Each row of a before or after table is a point. One or more steps were done to the points. Then noise was added and the rows were shuffled. The steps act on columns, c1 being the first. What was done? A step turns or swaps two columns, mirrors them in a line or flattens them onto one, adds a multiple of one to another, or multiplies or shifts one. Angles are multiples of 10 degrees, from the lower column toward the higher: turns from -170 to 170, lines from 10 to 170 but not 90. Use the fewest steps. Two steps may share a column if one is a turn and the other turns, adds or multiplies; they go together, in the order done. Otherwise the lowest column goes first.

Before, 10 rows:
[[-2.0 -4.9  2.2]
 [ 1.7  3.2 -1.2]
 [ 1.5  2.1  3.6]
 [ 4.4 -0.5 -1.9]
 [-1.3 -4.1 -1.3]
 [-3.8 -9.6  2.7]
 [-2.5 -9.4  1.5]
 [-4.3 -8.3  3.6]
 [ 6.6  2.2  7.9]
 [-4.8  2.4  7.1]]
After:
[[ 0.3  0.1  3.4]
 [-0.5  0.3 -1.4]
 [ 2.1 -1.5  3.9]
 [-3.9  3.0  6.7]
 [ 2.7 -2.8  1.6]
 [ 2.4 -1.8  2.5]
 [ 1.5 -0.8 -1.3]
 [ 2.8 -2.4  7.6]
 [ 1.3 -0.9  2.3]
 [ 2.9 -2.2 -2.2]]
Steps: flatten c1 and c2 onto the line at 140 degrees

Before, 9 rows:
[[-2.5 -1.4  6.8  1.7 -4.8  0.6]
 [-1.0 -3.6 -1.5  1.6 -8.6 -1.5]
 [-2.1  6.8  2.0 -2.1  3.1  1.5]
 [-0.8 -1.6 -6.8  5.4  0.9  6.1]
 [ 8.4  6.3 -1.7  3.8  6.6  5.6]
 [ 1.7 -3.3 -4.6  0.1  3.1  1.9]
 [ 4.9 -1.1 -5.9  0.1 -0.3  9.6]
 [-5.1  1.2  7.0 -0.1 -3.4 -1.6]
 [-2.2 -6.3  4.2  1.3 -5.4  1.1]]
After, 9 rows:
[[ -1.0   6.3   0.6   2.0  -4.8  -2.3]
 [  1.7  -4.6  -3.2   0.3  -2.0  -4.0]
 [  9.1  -3.6  -5.9   3.9  11.5   0.0]
 [ -2.1   3.0   0.7   1.8  -6.6   4.1]
 [ -2.3  -0.4  -0.7  -2.4   5.2   2.5]
 [ -0.8  -1.5  -8.0   5.8   3.8  -4.3]
 [ -5.6   3.8   3.9   0.3  -0.2   5.9]
 [ -2.5   4.2   1.7   2.0  -1.2   6.1]
 [  4.8  -0.2 -11.1   0.0  -0.9  -2.6]]
Steps: turn c2 and c5 by 70 degrees; add 1 times c4 to c5; turn c3 and c6 by 70 degrees

Before (9 x 9):
[[  0.4   1.3  -0.2   3.6   3.4   2.3  -2.4  -7.8   0.5]
 [ -4.6   4.6   1.2  -2.5   4.5  -0.8   4.4   4.0  -2.0]
 [  0.3   1.9  -4.7   2.8  -3.5   3.7  -2.2  -3.6  -5.4]
 [  0.0   0.7  -4.8 -10.2   2.8  -6.9  -0.8  -4.9  -3.5]
 [  6.7   3.0   0.9   9.1  -4.5   1.2   1.4  -8.6   4.5]
 [  3.5   1.5  -9.6   8.9   5.0   2.5   3.4  -0.8   2.9]
 [ -6.1  -1.0  -2.5   3.3  -3.6  -4.9  -3.9   2.4   2.8]
 [  0.8   1.8  -1.8  -0.5   4.0   4.8   4.0  -6.1   7.5]
 [  1.4  -8.9  -3.7   3.1   0.6  -3.4   2.9  -8.2   6.1]]
After:
[[ -2.7   4.7   1.1  -2.7   5.9   1.6   4.5   3.9  -1.8]
 [ -1.0   2.0  -4.5   4.1  -3.4   5.5  -2.2  -3.6  -5.4]
 [  1.5   1.3  -0.2   4.1   3.1   0.6  -2.4  -8.1   0.3]
 [  4.9   2.9   0.8   8.5  -6.4 -10.6   1.4  -8.5   4.5]
 [  1.7  -8.8  -3.9   0.9   0.0 -13.5   2.8  -8.3   6.3]
 [  5.1   1.3  -9.7   9.1   3.5  -6.7   3.4  -0.7   3.0]
 [  0.8   0.6  -4.9 -12.3   2.7  -2.7  -0.9  -5.1  -3.5]
 [ -6.9  -0.9  -2.5   0.5  -1.3 -17.7  -3.8   2.2   2.8]
 [  2.2   1.6  -1.8   1.9   3.3  13.2   3.9  -6.2   7.3]]
Steps: turn c1 and c5 by -20 degrees; turn c4 and c6 by -30 degrees; multiply c6 by 3

Before:
[[ 4.8 -4.5  1.2 -2.2  0.1 -0.3  4.8  6.1 -6.0 -5.6 -1.0  3.3]
 [-9.7  1.9  2.7 -0.2 -2.7 -5.1  3.1 -9.8  5.4  2.8  3.8 -7.8]
 [-1.2 -0.7 -9.2 -8.4  1.6  3.4  5.3  4.2 -1.9 -7.5 -4.8  2.7]
 [-2.8 -3.0  0.4  3.5 -0.3 -8.3 -3.2 -1.5 -4.7 -4.8  6.9 -2.6]
 [ 1.4 -0.7 -2.9  0.8 -0.8 -5.1  1.9  1.7  1.9 -6.2  0.8  5.6]
 [-5.8 -0.1  2.8 -0.9 -0.9 -9.4 -4.3 -1.0  1.2  6.5  5.9 -5.9]
 [ 3.9 -3.7 -6.9 -6.6  2.0  2.2  5.9 -0.1  3.5 -3.0 -1.0 -4.1]
 [ 0.0 -2.9  2.8 -4.8  0.6 -4.0 -3.3 -0.8 -1.0 -6.1  3.5  2.5]]
After (8 x 12):
[[ 4.3 -2.4 -7.0 -6.7 -3.1  2.0  5.6  0.1 -2.3 -3.0 -1.0 -4.0]
 [-9.6  1.8  2.5  0.2  1.0 -5.0  3.1 -9.9 -6.2  2.5  3.7 -7.7]
 [ 1.3 -0.9 -2.7  0.0  0.2 -4.8  1.8  1.2 -2.2 -6.3  0.4  5.6]
 [ 5.0 -4.3  1.4 -3.2  2.0 -0.7  5.0  5.8  5.5 -4.9 -1.0  3.5]
 [-1.5  0.5 -9.2 -8.0 -0.4  3.0  5.1  4.0  2.8 -7.5 -5.1  2.7]
 [-2.3 -3.6  0.3  2.9  1.7 -8.5 -3.2 -1.3  4.2 -4.7  6.9 -2.7]
 [ 0.2 -1.6  3.1 -5.6 -0.1 -4.3 -3.5 -1.1  0.9 -6.2  3.5  2.5]
 [-6.0 -0.5  3.1 -0.6  0.4 -9.0 -4.3 -1.1 -1.4  6.8  5.7 -5.3]]
Steps: turn c2 and c4 by 10 degrees; turn c5 and c9 by 160 degrees

Before:
[[  6.6  -1.7   2.3   0.6   2.1  -3.9  10.2  -7.4  -0.8  -1.8  -2.7  -1.2
    4.4  -0.5  -1.7   2.2   5.6   1.4]
 [  5.9  -0.2   4.5   7.0  -3.7  -0.6   1.1   0.7  -0.1   5.2   2.5   0.4
    3.2   5.4   4.9   2.5   4.3  -6.8]
 [  2.9  -2.3  -3.2  10.7  -1.8  -0.9   1.4  -8.7  -0.8  -2.2  -0.5  -1.4
   -0.3   2.3  -0.6   4.5   6.1   3.0]
 [  0.7  -1.8  -4.3  -1.0  -5.9   1.8  13.1   1.3   3.9  -0.5   2.9  -0.2
    4.0  -1.3   2.1   0.8   3.6  -3.3]
 [  2.1  -3.9   3.9   1.5  -0.8   1.6   0.4   1.0  -6.6   8.2   6.2  -3.7
    2.9  -1.0  -6.2 -10.6  -1.7   5.8]
 [  7.2  -2.8  -3.9   2.8  -6.7  -1.2   4.8   3.4  -3.4  -1.7  -1.8  -5.2
   -5.1   3.9   3.4   0.7   8.8   1.4]
 [  1.9  -5.4  -3.2  -3.6   4.3  -0.7  -2.1  -3.6  -3.1   9.3  -1.4  -0.1
   -4.4  -1.1  -9.9  -5.2   1.9   5.0]
 [  2.0  -6.7   1.8   3.2  -0.8   1.5   5.2  -1.9  -3.1   1.4   1.6   3.1
   -0.4  -4.9  -0.4   3.3   6.5   3.1]
 [ -1.8   0.0   4.4  -6.7  -3.1  -3.0  -7.2  -5.2   3.8  -7.5 -10.1  -5.1
    4.8   2.7   1.5   5.3   0.5   5.7]
 [  2.5  -0.6   5.4  -3.4   8.2   3.5   1.4  -3.1  -1.4  12.2   2.5  -4.9
   -6.0   5.3  -5.9  -1.2   5.8   6.6]
 [  0.6   0.6  10.4   0.9   2.2   3.7  -5.1  -1.5   3.0  -8.4  -5.4   0.3
   -0.2  -1.2   2.8  -1.5  -2.1  -0.7]
 [  3.0  -3.0  -0.9  -0.6  -4.6   0.7   2.7  -3.8  -2.4  -3.8   5.1   0.8
    3.2   5.5   2.5   4.6   2.1  -5.7]]
After, 12 rows:
[[ -0.2   0.5  16.3   0.9   1.7   4.1  18.8   1.4   3.0  -8.6   0.9   0.2
   -0.5   0.6   2.9  -1.8  -2.3  -0.7]
 [ -0.3  -1.7   1.7  -1.0  -6.0   2.1 -30.1  -1.5   4.0  -0.6   6.5   0.0
    3.6   1.6   2.4   0.7   3.9  -3.3]
 [ -1.1  -0.1  10.5   5.5  -3.6  -0.6  -6.0  -1.7  -0.2   5.1  -1.4   0.2
    3.2  -5.0   4.6   2.8   4.1  -7.1]
 [ -0.5  -6.9   7.9   2.3  -0.6   1.4 -12.2   2.8  -3.2   1.5   1.9   3.4
   -0.6   4.4  -0.5   3.5   6.9   3.2]
 [  0.5  -5.5   2.9  -3.9   4.4  -0.7   6.6   4.0  -2.5   8.9   0.0  -0.3
   -4.0   0.3 -10.0  -5.3   1.8   5.2]
 [  0.2  -0.6  11.6  -3.9   8.2   3.5  -6.6   2.2  -1.4  12.0  -0.9  -4.6
   -5.9  -5.8  -6.0  -1.4   5.7   6.5]
 [ -1.6  -2.2   2.8   9.8  -1.7  -1.0  -1.7   8.2  -0.7  -2.2   1.3  -1.6
    0.0  -3.7  -0.6   4.8   6.0   3.2]
 [  0.0  -1.9   8.1  -0.8   1.9  -4.0 -15.3   7.1  -0.8  -2.0   8.3  -1.5
    4.1  -0.9  -2.3   2.0   5.5   1.6]
 [  0.1  -3.3   4.9  -1.3  -4.6   0.4 -13.5   2.8  -2.6  -4.1  -2.1   0.6
    3.2  -6.0   2.2   4.7   2.1  -5.5]
 [  1.1  -0.1  10.4  -6.1  -2.9  -3.0  29.6   5.0   3.8  -7.4   2.8  -5.1
    5.2  -3.7   1.5   5.1   0.8   5.8]
 [ -0.2  -3.0   1.7   1.6  -6.7  -1.0  -6.5  -4.0  -3.1  -1.6   5.1  -5.0
   -5.3  -3.3   3.7   0.6   8.9   0.9]
 [ -0.5  -3.9   9.8   1.2  -0.6   1.7 -11.0  -0.8  -6.5   8.5  -4.8  -3.7
    3.1   1.0  -6.3 -10.8  -1.8   5.7]]
Steps: flatten c1 and c4 onto the line at 100 degrees; shift c3 by 6.0; turn c7 and c11 by 140 degrees; multiply c7 by 2.5; turn c8 and c14 by 170 degrees

Before, 11 rows:
[[  3.8  -1.0  -4.5  -1.7   1.8  -3.8  -4.3  -3.3   3.0  -5.7   2.3  -6.3
    2.2  -1.2  -3.5   3.6  -3.9   4.4  -5.4  -3.6]
 [  1.7  -3.8   0.9  -0.8   5.7   4.9   0.4   5.6   2.7   0.2   2.2  -3.3
   -6.0  -5.1  -8.6   4.4   0.3  -4.1  -3.1  -4.3]
 [ -7.3   1.7  -2.5   5.0   3.7   1.9   2.5   1.7  -5.5  -3.9  -0.8   3.9
   -1.4   0.1  -3.0   5.6  -0.2   2.3   4.9  -3.7]
 [  2.4   9.5  -1.7   0.7  -4.6  -0.2   1.3   1.1   1.1   4.2   5.8   2.9
   -2.2  -4.0  -7.7  -7.8  -0.9  -2.0  -5.2  -4.2]
 [ -7.7   5.1   3.4   5.4  -3.0  -8.5   4.5  -5.8  -1.3   6.4  -1.0   0.2
    0.0   4.6  -0.4   3.4  -7.6  -0.4   2.8 -11.4]
 [  4.4  -3.2  -0.3  -2.4   1.3   3.0   1.9   3.7   7.3  -4.7   0.3   2.7
   -2.2  -1.6  -4.5  -2.5   5.4  -2.9   3.8  -0.2]
 [  3.6   9.9  -6.5  -4.6  -3.2  -4.5  -0.6  -2.4  -0.6  -5.2   3.7  -2.3
    1.6   1.3   3.5   1.0  -7.8   0.6   4.5  -2.5]
 [  4.4   8.0   3.0  -6.9  -1.9   4.2  -4.1  -5.1  -5.3   3.9   2.2  -0.5
   -5.0  -4.5  -3.3  -6.8  -3.8  -1.9  -1.5   1.0]
 [ -3.7   9.1  -3.9  -3.0  -4.8   4.1  -1.0  -4.1  -5.6   1.0  -0.5   5.9
   -5.1   3.3   4.8  -0.5   2.2  -0.3   5.5  -9.4]
 [ -2.2  -3.8  -6.3  -2.3   4.8  -7.9   4.4   6.9  -1.5   2.8  -5.9   5.9
    0.8  -1.8   0.6  -4.4  -2.2  -0.6   5.3  -0.4]
 [  1.5   8.1  -0.1  -2.5   1.7  -3.7  -2.7   3.1   7.4  -3.0  -4.0  -2.4
    6.5  -3.5   2.4  -6.2  -7.6   7.7  -3.1  -1.1]]
After, 11 rows:
[[ -0.8   2.9  -1.7   0.7  -7.0  -0.2  -3.1   1.0   1.5   6.6  -1.8   3.5
    2.2  -0.8  -9.6  -5.0   3.3  -2.4  -5.1  -3.6]
 [  4.8  -0.7  -0.9  -2.0   1.8   2.7  -6.0   3.6  -3.3  -4.2  -2.5   2.4
    2.5   1.1  -3.6  -4.3   4.6  -3.2   4.2  -0.2]
 [ -4.2   0.7   2.6  -6.9  -4.1   4.4   1.8  -5.2   4.6   5.6  -0.5  -0.7
   -0.3  -5.4  -3.5  -4.6   4.2  -2.0  -1.4   0.9]
 [ -7.5   2.2  -6.4  -4.4  -6.5  -4.4   1.6  -2.4  -0.2  -5.2   3.2  -3.0
    6.3   0.2  -0.3  -0.6   3.2   0.6   4.3  -2.9]
 [ -7.2   0.1  -0.3  -2.5  -0.4  -3.8  -5.9   3.4  -4.8  -0.3  -0.8  -2.2
   11.7  -3.5   4.6  -7.1   1.4   7.8  -3.1  -1.9]
 [  1.4   2.9  -4.3  -2.7  -7.1   3.6   6.2  -4.3   1.7   1.6   2.9   6.1
    0.0   1.1   3.1   0.6  -3.4  -0.7   5.7 -10.3]
 [  0.2  -0.9  -2.2   5.2   2.8   1.9   2.7   1.9   5.0  -5.9  -2.3   4.5
    3.7   2.2  -1.3   3.7  -7.5   2.9   5.5  -4.3]
 [  0.3  -1.6   1.5  -0.5   5.7   4.1  -5.0   5.8   1.2  -1.4  -3.3  -3.5
   -0.7  -2.2  -6.8   3.6   1.6  -4.0  -3.2  -5.0]
 [ -2.6  -1.2  -6.8  -3.0   5.6  -7.1  -1.6   6.6   3.6   4.2  -2.8   5.7
    6.2   2.7   5.0  -2.9  -2.3  -0.5   5.2  -0.7]
 [ -3.9  -0.5  -4.6  -2.1   2.5  -3.5  -1.0  -3.6  -2.9  -6.4  -0.8  -5.9
    7.0  -4.4  -4.3   1.6   4.0   4.4  -5.2  -3.8]
 [ -8.2   1.4   2.5   5.2  -4.2  -8.6   1.6  -5.6  -0.4   4.7  -0.7  -0.5
    5.3   6.2   0.2   5.2  -8.1  -0.6   2.6 -11.1]]
Steps: swap c1 and c17; flatten c2 and c5 onto the line at 110 degrees; turn c7 and c14 by 60 degrees; turn c7 and c9 by 140 degrees; turn c10 and c16 by 20 degrees; turn c11 and c15 by -50 degrees; multiply c11 by 0.7; shift c13 by 5.0
